Every row gives one point. Two turns around zero, p and q, are shown by what they do to some points. Where does a point land after both, in the order given? Backwards means that the second turn is done in reverse. Each puzzle has new turns, and all numbers are rounded.
(in the rows, 128 means zero)

Turn p:
[ 98 106 163] => [ 86  98 129]
[ 95 109  94] => [ 95 167 134]
[125  91 142] => [101 118 101]
[147 152 104] => [161 148 136]
[175 182 138] => [196 108 141]
Turn q:
[102 142 122] => [156 133 139]
[146  93 184] => [ 70 161 142]
[180 124 121] => [ 92  95 108]
[108 172  85] => [184  95 129]
[139  88 117] => [111 143  92]
[ 94 150 139] => [155 139 158]
Where do these land?
p, then q: [171 153 122] => [ 95  94 111]
q, then p: [110 178 147] => [129  78 102]
q, then p: [133 106 101] => [136 162 128]
q, then p: [ 99  75 142] => [161 140 179]

Turn p:
[102 115 103 143  95 129] => [169 108 150 125 134 117]
[ 97 112 126 102 115 153] => [132 118 133 120 149  83]
[109 130 101 159 225  93] => [126 161 109 215 168 173]
[137 122 128 150 123  79] => [135  98 127 146 112 167]
[ 97 158 137 127 125 159] => [136 145 123  96 166 119]
[213 123 131 117  95 136] => [109 140 136 102  43 126]
[183 111 147 128 148 165] => [ 82 168 152 126  95 121]
[ 93 150 121 100 120 133] => [145 122  99 113 155 105]
[121 132 158 127 106 106] => [118  94 123 107 131 142]
Turn q:
[141 157 119  88 163 186] => [124  67  91  99 160 109]
[121  66 142 167 128 129] => [120 148 179 101  86 122]
[ 90 144 141  94 159 113] => [181 135 106 119 148 109]
[138 168  84 116  62 120] => [102 126 127 182 176 176]
[122 134 102 104 140  99] => [159 130 109 130 134 159]
[161 123 141 128 132 134] => [115 108 122 135 103 121]
[135 114 148 148  76 101] => [115 153 163 174 111 131]
[116 119 147 177 162 141] => [109 158 126  87 106  98]
Where do these land?
q, then p backwards: [142 160 146 110 112 126] => [110 111 115 107 152 109]
p, then q: [ 44 130 143 198 151 111] => [117  98  98  51  80  75]
q, then p: [131 210 140 118 102 135] => [164 152 134 188 156 166]
p, then q backwards: [158 102 139 110 111 137] => [152 106 153 149 133 143]
p, then q: [160 107 151 118 181 122] => [117 179 141 111 168 116]
p, then q backwards: [118 127  53 113 124 136] => [104 136 178  98 142  85]
q, then p: [104 118 126 113 150 141] => [106 128 109 139 107 117]
q, then p: [135 104 129 132 106 102] => [123 130 149  94 129 140]
p, then q: [162  95 125 140 114 142] => [126 142 151 166 130 102]

Turn p:
[139 103 133 162 146 119 163 134 137] => [105 142 144 151 132 162  96 132 131]
[132 150 118 156  99  82  79  94 107] => [111 142 137  90  98 111 165 142 188]
[161  97 137 100 130 133 142  87  89] => [115  89 150 101  88 124  98 145 103]
[ 99 156 136 133 113 188 147 134 133] => [125 124 130 172 146  87 142  95 102]
[169 144 153 129 134  90 111 152 143] => [ 98 130  96  95 148 163 143 142 137]
[120 147 103 125 134 148 120 128 106] => [144 129 140 123 115 119 145  97 120]
[160 108 154 107 133 162 172 180 129] => [107 129  98 141 144 148  94 119  57]
[129 150 122 115 140 116 113 129 166] => [144 111 107 131 148 146 151 131 147]
[113 101 141 112 144 110 128 100  88] => [139 121 170  96 120 117 106 153 121]
[ 86 124 101 150 103 124 168 129 135] => [141 163 149 182 114 121 135 142 128]
[101 128 110 117 132 136  64 140 174] => [179 126  85 123 154 112 133 112 172]
Turn q:
[128 101 117  53 141 158  98 178  92] => [123  83 172 185 142  89 168 168 132]
[115  90 122 119  67 144 141 106 122] => [146  92 112 122 116 133  85 175 111]
[124 154 131 145  99 126 125 121 108] => [137 106 114 118 146 151 113 114 141]
[114  98 144 155 140 119 143 169 102] => [123 125  97 128 161 111 158 130  88]
[159 225 111 114 143  43 109 104 133] => [128 130 162  93 122 108 111  20 196]
[115 141 133 153 138 134  99 142 138] => [145 138 136 124 136 155 156 116 123]
[128 133  82 138 136 148 149 101 133] => [143 150 102 160 103 133 105 126 145]
[144 101 135 153 140 131 141 141 139] => [109 144 114 131 120 131 136 128  92]
[115 177 146 129 124 110 149 120 153] => [121 138 115  83 120 134 133 112 169]
[126  94 123 127 132 136 123 144 152] => [132 133 133 133 105 123 145 147  99]
[112  96 146 119 149 137 122 109 124] => [132 154 144 130 145 117 122 160 114]
[157 127 145 130 125 150 138 102 142] => [ 97 142 134 127 116 151 104 140 129]
Where do these land?
q, then p: [139 125 167 106 164 104 138 123 157] => [140 127 139 125 162 115 169 166 110]
q, then p backwards: [120 181 162 114 142 154 120 148 148] => [140 170 124 159 139  79 111 112 134]
p, then q: [147 116 150 116  80 133 133 130  89] => [161  82 122 114 149  99 131 120 141]
q, then p: [150 127 101 146 146 166 101 136 107] => [ 91 137 154 149 130 120 113  91 146]
q, then p: [164 125 139 120  95 112 162 146 109] => [175 148 143 122 115 110 102 148 145]
q, then p backwards: [ 81 133  97 136 164 135 118 153  92] => [ 74 160 113 117 120 138 119 146 171]
q, then p: [ 93 111  85 115  97 118 163  95  95] => [140 146  85  92 100 168 124 118 172]
q, then p: [143 120 111 165 153  89  92  83 147] => [ 91  82 140  89 120  98 166 119 139]
q, then p backwards: [111 124 146 150 118 133 140 108 167] => [146 109 117 117 125  92 117 152 108]
q, then p backwards: [133 117 123 113 121 135 113 157 169] => [138 148 104 112 114 115 144 103 103]
